Rows are points. The ring and each string are closed loops that go straight from each point to the next, and from the last back to the first. Before rounding, they use only three directions, however many columns there are. How many times does the string pass through the ring? Passing back the other way cancels.

Ring, 10 rows:
12	-23	-34
15	-1	-27
10	5	-13
-5	-6	16
-15	-27	37
-15	-51	49
-10	-63	46
-1	-72	24
2	-66	-2
5	-53	-21
String (20 x 3):
9	-47	10
-22	-71	-2
-33	-94	-16
15	-74	-12
39	-38	5
2	-48	5
-33	-82	3
-21	-109	26
36	-52	40
23	-39	30
22	-45	48
32	-27	35
-22	-53	23
-59	-82	47
-18	-65	66
25	-44	65
18	-41	36
13	-67	53
-24	-107	44
32	-50	25
Times through: 3

Ring (10 x 8):
3	30	62	-18	-69	6	0	4
-7	32	46	-59	-51	3	-1	-1
-19	10	16	-83	-23	14	5	-4
-33	-36	-17	-69	3	44	18	-9
-32	-63	-32	-40	11	61	26	-4
-9	-75	-44	7	5	64	32	20
19	-61	-39	42	-15	49	30	47
37	-33	-12	60	-43	31	23	57
31	-5	28	52	-66	19	13	41
19	12	52	30	-74	14	7	23
String, 30 rows:
-16	40	70	-60	-62	3	-4	-16
-21	6	59	-24	-55	27	6	-19
-4	-8	24	-12	-42	27	12	8
25	20	18	-17	-51	0	5	39
32	46	56	0	-80	-13	-2	35
21	46	99	35	-106	-2	-3	12
5	12	76	36	-83	22	6	3
-8	-15	47	20	-56	38	13	-3
20	2	14	2	-48	13	11	35
11	-7	13	-1	-42	21	13	26
34	20	26	12	-63	0	6	45
39	42	67	33	-94	-9	-1	39
4	26	95	34	-95	15	1	-4
-18	-1	73	13	-68	35	8	-20
-1	-2	33	-7	-49	24	10	8
-12	3	51	-13	-54	26	7	-8
-23	6	61	-24	-56	28	6	-21
-18	-12	33	-19	-40	35	12	-8
10	10	11	-35	-38	8	7	26
13	61	25	-102	-44	-28	-8	26
-9	54	31	-121	-36	-17	-8	3
-39	19	40	-104	-28	16	1	-30
-32	-19	28	-40	-28	41	13	-21
-9	-16	11	-23	-30	31	14	7
-10	-18	12	-22	-30	33	14	5
2	12	4	-62	-28	7	6	20
6	39	7	-98	-29	-14	-2	24
-7	46	28	-108	-35	-12	-5	5
11	41	18	-78	-40	-14	-2	26
10	70	45	-97	-56	-30	-11	18
Times through: 4
String:
11	-34	-8	19	-30	37	21	31
5	-36	5	28	-36	42	21	21
39	-10	-9	28	-44	14	16	59
77	9	4	79	-74	-5	13	93
49	6	40	81	-84	11	11	56
4	-16	54	53	-69	38	14	6
0	-18	23	10	-44	33	15	12
9	-11	19	10	-46	26	13	22
46	15	14	25	-62	-2	8	60
52	9	28	65	-76	5	11	61
45	-14	26	90	-73	23	17	54
2	-42	21	53	-47	51	22	14
3	-35	6	24	-35	42	21	19
11	-34	-7	19	-30	37	21	30
-7	-66	-10	39	-21	63	29	13
-18	-71	-8	31	-16	70	30	2
-4	-32	1	-1	-27	40	19	14
1	-46	-18	6	-17	45	24	23
-20	-76	-17	23	-9	72	31	2
0	-107	-67	51	12	81	43	35
29	-80	-71	52	1	55	37	65
48	-40	-55	36	-18	25	26	80
Times through: 1

Ring:
-1	35	6	10	-20	14	-13	11	-5	5	-2
9	44	-3	40	-53	13	-18	5	-26	3	-12
11	35	-13	53	-66	18	-16	-1	-43	-6	-18
-2	12	-8	28	-32	27	-8	2	-35	-17	-10
-24	-21	4	-26	34	36	6	7	-6	-23	8
-24	-25	5	-41	49	33	10	4	6	-14	14
-16	-9	6	-38	40	23	7	2	14	3	15
-11	10	9	-25	23	18	-1	7	13	7	11
String:
-3	3	-9	6	-10	24	-1	-4	-19	-5	-2
-11	-18	-11	-3	6	33	6	-6	-23	-18	0
-17	-19	-6	-5	12	37	5	1	-23	-26	1
0	9	-9	15	-20	22	-4	-4	-23	-5	-5
-7	9	-2	5	-8	25	-4	4	-16	-9	-1
14	24	-21	50	-63	18	-11	-11	-45	-3	-17
28	43	-29	81	-101	12	-19	-16	-61	2	-27
7	28	-10	35	-46	17	-12	-2	-31	-2	-11
2	23	-4	22	-30	19	-10	2	-21	-2	-6
30	64	-19	80	-104	4	-25	-8	-48	14	-26
11	56	0	49	-65	11	-24	10	-28	3	-15
-12	31	14	6	-9	22	-14	22	-7	-10	-1
0	24	-1	16	-24	19	-10	5	-16	-1	-4
18	44	-13	51	-68	10	-17	-5	-34	9	-16
37	67	-27	93	-121	1	-27	-14	-57	16	-30
24	58	-17	81	-101	10	-26	-2	-54	1	-27
7	37	-9	54	-65	20	-19	5	-44	-12	-18
5	28	-12	54	-62	25	-16	3	-49	-18	-19
-16	5	4	3	-1	32	-5	13	-19	-22	-1
-24	-3	12	-18	25	34	-2	18	-5	-23	6
-33	-27	8	-24	38	46	5	16	-14	-40	7
-43	-36	17	-48	67	49	10	23	1	-43	15
-34	-17	17	-38	50	39	4	22	5	-28	13
Times through: 2

Ring:
-20	-23	-13	7	18	-10	-19	23	-17	21	17	31	-1	-15
3	-34	-42	10	24	-44	-24	53	-25	-7	29	-29	-16	-17
23	-31	-49	2	9	-56	-5	51	-17	-18	18	-47	-4	-18
49	-5	-32	-16	-29	-43	45	15	10	-18	-23	-26	39	-12
61	19	-5	-20	-37	-17	71	-2	23	-17	-42	-4	57	2
56	32	18	-15	-28	5	73	-6	24	-11	-44	16	57	13
33	29	28	-9	-16	20	56	-9	18	5	-35	42	48	12
-16	-4	10	1	4	13	4	0	-3	29	-4	62	21	-7
String:
58	2	-25	-7	-10	-39	41	34	4	-31	-13	-45	24	0
40	2	-15	-11	-18	-24	41	14	8	-11	-20	-8	35	-4
25	0	-11	-17	-32	-15	43	-8	14	7	-31	25	49	-12
34	5	-8	-10	-16	-15	39	9	9	-5	-21	5	36	-3
53	17	-1	-11	-17	-13	54	12	14	-17	-27	-8	40	6
28	6	-4	-14	-24	-9	43	-4	13	4	-28	23	44	-6
59	33	16	-24	-45	4	85	-21	32	-6	-57	26	72	8
77	43	20	-23	-43	4	97	-14	35	-19	-60	9	73	17
88	43	15	-16	-28	-6	91	8	28	-35	-48	-22	57	23
89	40	9	-20	-36	-11	94	4	30	-34	-51	-22	63	18
75	28	-2	-30	-57	-16	95	-17	36	-18	-62	0	78	2
84	21	-16	-28	-52	-33	89	-1	30	-31	-53	-29	68	0
59	5	-22	-11	-18	-36	48	26	9	-28	-20	-37	32	-1
29	-4	-16	-7	-10	-23	28	17	3	-6	-12	-3	26	-7
18	-20	-35	-17	-30	-37	26	3	5	5	-18	7	38	-25
32	-42	-73	-6	-8	-80	0	50	-14	-25	13	-68	3	-30
37	-42	-72	11	27	-82	-21	86	-30	-42	39	-102	-29	-17
35	-22	-42	12	30	-53	-9	73	-23	-34	30	-72	-21	-4
18	-13	-22	-2	1	-26	11	26	-6	-3	1	-5	14	-10
-8	-32	-35	-3	-2	-32	-9	20	-12	14	8	13	10	-26
-15	-51	-54	13	31	-53	-46	59	-34	1	43	-28	-29	-27
-18	-41	-41	1	5	-37	-23	26	-18	17	18	11	1	-30
15	-9	-16	-5	-6	-20	17	16	-1	3	-7	9	22	-10
24	-16	-28	7	18	-35	0	49	-15	-17	16	-34	-5	-6
11	-18	-26	-4	-4	-29	8	22	-6	2	0	1	16	-16
9	-35	-48	-2	0	-50	-7	36	-14	-4	13	-23	4	-25
35	-40	-69	3	11	-79	-9	68	-22	-34	26	-83	-13	-22
48	-24	-55	-4	-3	-66	15	52	-9	-34	7	-71	6	-15
60	-19	-58	-16	-29	-70	39	33	4	-34	-14	-65	30	-20
Times through: 3
String:
13	-31	-41	18	41	-47	-29	74	-31	-22	41	-56	-32	-8
-20	-43	-39	21	47	-38	-52	65	-38	2	50	-21	-38	-17
-22	-31	-20	20	44	-19	-42	52	-32	10	40	3	-29	-11
1	-10	-6	9	22	-9	-6	33	-14	5	14	10	-2	-3
12	-4	-5	-1	1	-9	15	16	-2	5	-5	17	19	-5
-24	-5	12	-8	-13	18	12	-22	4	44	-18	89	37	-14
-24	8	31	-6	-9	37	19	-28	8	47	-22	105	41	-5
-1	23	40	1	5	39	27	-9	7	26	-18	76	32	12
23	20	23	4	12	16	28	16	2	1	-10	25	20	15
14	3	3	-5	-7	-1	26	5	4	9	-15	30	30	-3
-12	1	12	-11	-20	16	25	-24	10	37	-25	81	45	-12
-38	2	30	-6	-11	40	12	-35	7	58	-21	121	42	-10
-27	-4	18	4	12	23	-4	-2	-6	38	0	77	16	-5
-7	-8	1	11	27	0	-10	30	-15	11	15	23	-3	-1
8	-9	-11	0	3	-14	9	19	-5	6	-1	15	15	-8
9	-11	-15	-2	-1	-17	10	18	-4	5	-2	12	17	-10
19	-12	-20	4	12	-26	5	37	-11	-8	9	-15	4	-5
14	-43	-57	23	51	-64	-44	93	-41	-30	56	-81	-47	-12
17	-47	-67	15	36	-74	-36	84	-36	-30	47	-82	-36	-20
9	-38	-54	-3	-1	-56	-8	37	-15	-5	14	-28	3	-28
17	-10	-19	-7	-11	-22	20	13	1	3	-10	9	26	-12
32	-9	-24	-1	2	-32	17	34	-5	-15	0	-25	12	-6
45	-23	-51	4	12	-63	4	64	-16	-37	18	-77	-7	-10
31	-43	-72	0	4	-80	-8	61	-20	-29	22	-76	-8	-27
16	-39	-58	-2	0	-62	-8	44	-16	-12	16	-42	0	-27
9	-19	-27	-7	-11	-28	11	14	-3	7	-5	9	22	-19
23	-15	-27	4	12	-34	4	42	-12	-14	11	-27	2	-7
Times through: 0

Ring (9 x 14):
-18	-14	-10	-26	-2	-8	9	-9	10	22	-13	25	-6	6
-13	-12	-24	-20	-3	-32	-3	21	-17	46	-3	14	12	29
-5	-7	-29	-12	-1	-44	-10	34	-33	51	3	8	14	39
7	1	-22	2	-2	-48	-12	18	-40	35	-1	6	-9	32
10	4	-10	8	-5	-41	-6	-12	-29	13	-12	9	-33	14
8	3	4	7	-6	-24	3	-43	-8	-10	-24	17	-55	-7
1	0	14	-4	-3	0	14	-61	17	-26	-28	28	-63	-23
-8	-6	15	-18	1	16	21	-58	32	-24	-25	35	-52	-25
-15	-11	6	-25	1	13	19	-40	30	-8	-20	34	-33	-15
String (27 x 14):
12	4	-2	-16	20	2	6	1	-4	-4	11	27	-24	10
18	8	4	-9	19	3	7	-13	-3	-17	7	27	-40	2
9	2	1	-19	20	9	10	-7	4	-9	8	30	-27	4
2	-1	2	-5	-1	-13	7	-33	1	-6	-18	22	-42	-5
-5	-2	14	19	-31	-34	7	-94	6	-21	-60	15	-83	-31
-11	-6	14	18	-36	-35	9	-100	11	-19	-66	15	-83	-34
-5	-5	4	-6	-8	-12	9	-45	9	-6	-27	23	-45	-11
8	2	10	-37	36	44	22	-7	29	-26	19	44	-27	-6
-8	-6	23	-26	9	38	29	-66	50	-40	-22	44	-58	-36
-21	-13	17	-14	-17	7	23	-82	41	-21	-47	33	-59	-36
-19	-13	1	-6	-23	-23	10	-57	13	6	-44	20	-42	-15
0	-3	-3	-25	16	8	11	-2	8	1	5	30	-17	6
-3	-6	3	-48	35	45	22	8	32	-8	22	45	-5	2
-25	-17	-8	-29	-6	-4	13	-18	19	21	-20	27	-8	0
-40	-25	-21	-4	-45	-61	-2	-36	-5	54	-57	6	-9	5
-13	-10	-13	-12	-10	-29	1	-11	-6	27	-19	16	-13	11
-1	-4	-9	-24	14	-1	7	7	0	13	6	26	-8	14
-6	-8	-24	-35	19	-7	1	46	-11	40	22	24	25	35
-14	-13	-37	-13	-10	-57	-14	40	-38	70	-3	4	27	45
-1	-5	-29	-24	14	-26	-7	51	-28	48	21	15	24	43
7	0	-20	-29	27	-4	0	47	-18	28	30	23	15	36
4	-2	-35	-7	3	-54	-17	51	-50	58	13	3	20	50
-4	-5	-45	29	-40	-121	-35	23	-82	83	-29	-23	4	53
0	-3	-26	14	-21	-74	-17	2	-48	46	-21	-3	-14	30
-1	-3	-12	-2	-7	-36	-3	-10	-19	21	-15	12	-22	14
0	-1	-25	44	-50	-113	-27	-33	-66	46	-54	-19	-43	22
-1	-2	-13	21	-29	-67	-11	-34	-34	24	-39	0	-42	9
Times through: 3

Ring (7 x 14):
9	35	6	19	9	-31	-10	16	-3	-4	-31	-27	13	-14
0	14	10	19	24	-27	-26	23	12	-2	-30	-36	26	-35
-21	-15	0	10	20	3	-12	31	21	10	6	-5	13	-25
-17	-20	-9	-2	7	20	7	16	13	18	27	25	-4	-2
30	-17	-11	-29	-5	24	14	-46	-8	23	30	49	-16	20
53	9	-7	-26	-9	4	12	-62	-22	15	8	35	-14	24
30	38	-2	3	-6	-21	9	-15	-19	2	-17	1	-4	13
String:
19	58	-4	15	-15	-29	21	7	-23	-3	-23	-3	-10	22
3	26	-5	10	-4	-12	12	13	-7	5	-6	4	-5	8
39	19	5	-4	8	-19	-11	-30	-10	3	-21	-8	9	-7
42	49	3	6	-4	-34	1	-22	-23	-4	-33	-13	2	7
22	56	-6	11	-17	-26	23	0	-25	-1	-19	3	-13	26
16	20	-5	0	-4	-7	10	-7	-10	7	-2	11	-6	11
23	13	-4	-7	-2	-3	7	-19	-10	10	1	16	-5	10
61	-3	-3	-33	-1	6	1	-75	-19	17	7	33	-7	14
86	-27	-6	-59	-2	26	1	-121	-22	28	26	59	-13	22
46	-30	-15	-46	-9	38	19	-76	-14	30	44	70	-23	31
-6	-2	-14	-6	-9	18	26	5	-2	18	29	39	-19	22
-11	4	-11	2	-5	10	19	17	1	14	19	25	-12	13
16	-8	-2	-9	9	5	-4	-17	2	14	7	14	2	-5
-3	-38	-9	-18	10	31	2	-11	14	25	36	37	-4	-3
-25	-36	-16	-11	1	39	19	14	16	27	50	49	-15	9
16	-32	-6	-23	10	24	-3	-31	7	22	27	33	-2	-3
26	-41	-10	-35	5	36	4	-50	3	29	40	52	-10	8
36	-36	-15	-43	-7	41	19	-65	-8	32	49	70	-23	27
12	4	-14	-13	-13	16	27	-16	-11	18	26	43	-21	29
27	9	-12	-17	-14	10	24	-32	-17	16	18	41	-20	30
17	12	-6	-4	-3	-1	10	-12	-8	10	4	17	-7	11
54	14	-1	-19	-1	-8	0	-56	-19	10	-7	16	-3	10
49	47	-2	-4	-13	-24	14	-37	-30	1	-21	7	-9	23
Times through: 4
String:
9	-13	-1	-7	13	6	-8	-9	8	13	7	10	6	-12
5	-32	-3	-15	16	20	-9	-15	14	20	22	22	5	-13
-13	-36	-13	-15	4	35	12	1	14	26	44	45	-11	5
-14	-22	-17	-12	-6	33	26	5	5	25	45	51	-20	20
-5	0	-12	-3	-6	13	20	7	-1	16	22	31	-14	16
13	-2	-7	-9	0	8	8	-14	-3	15	14	24	-7	8
42	-20	-6	-31	3	18	1	-59	-7	21	20	38	-7	9
76	-32	-7	-56	-1	29	1	-110	-18	29	30	60	-13	20
39	-5	-4	-23	1	8	2	-48	-10	16	10	28	-5	9
18	7	-6	-7	-2	2	9	-16	-7	12	7	20	-7	10
38	16	-10	-19	-15	5	23	-42	-22	15	12	38	-20	31
76	17	-6	-35	-14	0	14	-89	-34	15	3	39	-17	33
65	35	-7	-22	-19	-10	21	-66	-37	9	-5	31	-19	37
23	36	-7	1	-14	-12	21	-11	-20	6	-5	16	-14	24
7	28	-6	7	-7	-10	16	8	-10	5	-4	9	-8	14
28	11	1	-5	7	-10	-6	-22	-6	7	-9	2	5	-4
39	43	6	7	4	-36	-9	-19	-17	-4	-37	-21	10	-4
13	62	5	29	0	-47	-1	24	-14	-11	-45	-36	9	-4
-3	51	4	31	4	-39	-1	39	-5	-9	-36	-33	10	-9
9	42	14	30	21	-49	-28	26	3	-12	-53	-56	30	-35
18	17	15	15	27	-34	-36	3	8	-5	-41	-44	32	-40
12	7	4	4	14	-13	-14	-1	4	5	-13	-11	13	-17
-8	14	1	15	10	-13	-5	26	7	3	-11	-12	9	-13
-21	9	8	27	25	-21	-23	46	20	-1	-22	-36	25	-37
-15	-11	14	20	39	-18	-43	34	29	1	-24	-43	38	-57
-6	-31	16	9	48	-10	-54	15	35	5	-19	-40	44	-67
-1	-16	5	2	25	-2	-24	6	18	9	-3	-10	20	-31
-10	5	-5	8	5	-1	5	20	6	9	5	6	0	-3
-15	0	-6	8	5	3	6	25	8	11	10	9	-1	-3
Times through: 0

Ring:
6	16	7	5	-54	26	-27	25	-34	-23	-30	48	-4	-13
-3	29	9	-28	-48	18	-58	32	-30	4	8	50	16	-22
-12	14	1	-26	-33	6	-46	11	-1	16	32	2	27	-31
-13	-19	-7	6	-22	-1	0	-25	34	6	32	-64	22	-36
-14	-35	-21	26	-11	-9	22	-34	43	3	11	-89	14	-30
-15	-32	-46	30	0	-22	16	-8	21	11	-36	-61	3	-10
-9	-16	-42	26	-12	-13	1	15	-8	3	-61	-13	-7	0
3	0	-13	22	-39	12	-8	21	-26	-19	-54	26	-11	-5
String:
19	20	37	15	-81	52	-17	15	-40	-53	-21	62	-10	-21
4	30	-7	-7	-49	18	-50	55	-60	-10	-57	88	-7	1
-15	22	-43	-24	-12	-18	-63	60	-43	34	-51	55	8	5
-18	19	-54	-24	-4	-26	-62	62	-40	42	-56	48	8	8
-9	-2	-28	6	-20	-6	-19	19	-11	8	-33	1	4	-9
2	-23	-3	39	-38	16	24	-19	12	-29	-20	-36	-5	-22
1	-38	-27	62	-24	3	45	-17	11	-31	-63	-48	-19	-7
-11	-23	-58	34	-2	-22	8	20	-10	7	-83	-16	-12	8
9	-38	1	67	-44	24	55	-36	20	-52	-36	-55	-17	-21
-4	-10	-12	18	-31	6	-1	0	1	-9	-20	-16	2	-18
-17	15	-47	-19	-7	-22	-54	52	-33	36	-48	38	9	3
-15	20	-41	-22	-13	-17	-59	55	-38	32	-46	48	8	2
-5	8	-15	-1	-32	4	-29	25	-21	2	-27	22	4	-11
-9	43	-22	-41	-32	-1	-85	73	-62	27	-38	96	10	0
2	48	13	-37	-59	26	-78	57	-60	0	-12	101	10	-13
12	16	42	4	-75	48	-19	-1	-18	-42	18	31	5	-35
-3	52	23	-54	-59	26	-89	49	-48	10	25	88	24	-26
-18	55	-16	-73	-27	-7	-113	74	-53	51	7	91	32	-12
-20	40	-30	-57	-16	-16	-94	65	-42	51	-7	65	27	-8
-13	64	-3	-78	-39	4	-121	78	-62	43	12	110	31	-14
5	35	29	-24	-66	36	-55	29	-37	-16	13	66	12	-27
13	10	34	14	-71	45	-9	-2	-17	-44	1	26	-1	-29
Times through: 0

Ring:
-20	-18	21	86	21	-36	-9	-25	-69	-32	47	-19	-27	83
-17	-14	23	54	17	-11	-26	-26	-54	-22	33	-15	-17	58
-6	-11	20	12	5	12	-31	-25	-29	-5	11	-17	-7	13
16	-12	1	-49	-12	25	-21	-22	17	37	-24	-20	-8	-49
30	-16	-19	-76	-19	17	-6	-19	43	68	-43	-23	-19	-75
37	-20	-30	-75	-22	0	13	-16	51	79	-46	-28	-29	-79
35	-23	-28	-37	-23	-25	34	-14	31	58	-28	-37	-32	-59
18	-23	-7	38	-16	-50	45	-15	-20	3	13	-44	-28	-5
5	-23	5	74	-6	-57	38	-17	-47	-22	34	-41	-28	33
-11	-21	15	96	11	-55	18	-21	-68	-36	49	-31	-30	72
String:
12	-24	-12	26	-2	-43	25	-18	-14	21	8	-31	-38	12
8	-27	-8	75	-1	-74	48	-16	-41	-6	31	-40	-43	42
-3	-23	17	121	-6	-76	53	-16	-77	-57	58	-50	-24	59
-8	-19	28	118	-6	-60	39	-18	-83	-68	60	-47	-13	56
0	-17	17	58	-6	-31	16	-20	-46	-28	30	-36	-14	22
-1	-20	3	46	7	-35	7	-21	-36	-1	22	-25	-31	38
-11	-22	5	68	20	-44	0	-23	-50	-7	34	-19	-39	73
-7	-20	4	48	15	-33	-4	-23	-39	1	25	-19	-34	52
-2	-16	18	47	-2	-20	2	-21	-43	-22	26	-30	-12	22
-20	-13	38	85	10	-17	-14	-25	-76	-56	50	-26	-5	62
-35	-11	43	91	29	-8	-43	-30	-87	-56	56	-11	-10	98
-25	-12	32	54	23	2	-44	-29	-61	-29	36	-9	-11	67
-16	-7	41	43	3	15	-33	-26	-57	-45	31	-22	10	25
-1	-11	23	20	-6	5	-14	-23	-32	-18	14	-27	0	-2
7	-17	0	5	-2	-12	-2	-21	-12	17	2	-24	-22	-1
8	-16	3	-2	-5	-4	-6	-21	-9	16	-1	-24	-17	-10
12	-8	21	-22	-22	28	-15	-21	-7	-3	-7	-31	12	-52
23	-8	2	-80	-23	46	-27	-21	33	45	-39	-22	5	-86
34	-13	-24	-118	-19	42	-26	-20	67	93	-63	-15	-16	-99
26	-20	-31	-74	-4	5	-10	-20	46	87	-43	-14	-38	-48
15	-18	-6	-12	-9	-10	5	-19	2	28	-8	-27	-22	-22
17	-16	2	-6	-18	-7	11	-18	-4	12	-5	-35	-11	-34
41	-17	-21	-69	-35	3	23	-14	46	61	-42	-38	-15	-98
50	-24	-50	-97	-27	-11	29	-13	75	109	-62	-31	-42	-98
40	-25	-43	-63	-19	-24	30	-14	52	89	-43	-30	-45	-65
22	-23	-22	-18	-7	-26	17	-17	14	51	-15	-27	-38	-20
19	-21	-12	0	-12	-27	22	-17	0	28	-5	-33	-28	-20
19	-23	-19	2	-7	-37	25	-17	3	37	-6	-31	-38	-9
21	-26	-20	22	-10	-54	43	-15	-6	28	3	-38	-42	-2
Times through: 1

Ring (8 x 14):
-39	-18	13	1	-4	-21	-10	-41	15	-67	2	-74	1	-7
7	-48	24	13	-5	-31	30	-43	-5	-54	-10	-65	-2	-7
42	-57	33	25	6	-16	56	-22	-24	-14	-1	-34	-5	11
47	-37	36	32	26	24	53	18	-34	43	33	13	-6	43
9	3	16	7	41	46	29	35	-19	65	50	30	-7	47
-55	46	-18	-39	48	44	-5	27	13	47	46	17	-8	23
-89	55	-28	-53	37	28	-29	5	32	7	35	-15	-5	3
-79	22	-7	-24	11	1	-35	-24	30	-46	19	-57	1	-3
String, 30 rows:
17	-52	16	-3	-2	-41	51	-48	-6	-49	-24	-63	-6	-20
50	-77	32	19	-6	-44	71	-48	-22	-45	-26	-61	-6	-12
66	-81	42	35	-2	-31	76	-34	-33	-25	-14	-44	-6	5
78	-81	39	28	5	-28	92	-27	-38	-7	-16	-30	-9	5
76	-71	38	28	13	-13	88	-12	-40	14	-2	-13	-9	16
34	-36	20	6	22	1	60	-4	-22	19	9	-8	-9	14
-1	-13	12	-2	22	9	28	-2	-7	10	19	-14	-6	16
35	-30	38	37	24	29	37	19	-30	37	40	9	-3	48
57	-33	48	52	33	49	48	41	-44	73	56	37	-4	70
46	-16	38	38	43	59	46	52	-41	90	63	51	-6	72
29	4	24	20	54	70	39	62	-34	106	69	64	-8	71
6	20	16	10	54	72	21	61	-23	99	72	59	-7	67
-30	42	-14	-35	58	56	16	44	-1	82	53	44	-11	35
-44	33	-21	-47	44	27	12	14	11	37	29	7	-10	8
-33	16	1	-13	31	28	2	11	4	21	36	-4	-4	23
-54	38	-6	-21	39	43	-16	23	11	33	50	7	-4	30
-101	77	-35	-61	51	50	-38	27	34	38	53	10	-6	16
-121	84	-51	-85	48	34	-40	10	47	17	36	-8	-8	-7
-88	50	-36	-67	35	13	-18	-7	35	-4	19	-25	-8	-13
-47	15	-8	-28	24	9	-1	-9	15	-7	19	-27	-5	2
-43	9	8	-2	18	17	-15	-4	10	-11	32	-29	0	20
-104	37	-4	-15	9	13	-68	-19	39	-55	35	-61	5	8
-101	25	2	-7	-2	1	-69	-32	39	-76	27	-79	7	3
-86	8	7	-2	-8	-13	-55	-42	34	-87	15	-88	6	-4
-76	-1	-1	-18	-9	-31	-34	-56	34	-95	-5	-96	3	-24
-39	-2	-4	-25	12	-13	7	-29	15	-35	1	-50	-5	-12
-25	-7	5	-10	15	-3	10	-18	6	-20	11	-37	-4	3
-8	-37	30	26	-6	-16	5	-33	-2	-54	7	-63	2	9
6	-58	33	25	-16	-40	22	-54	-4	-77	-14	-83	1	-8
20	-71	23	6	-17	-62	50	-70	-4	-85	-40	-92	-4	-32
Times through: 4
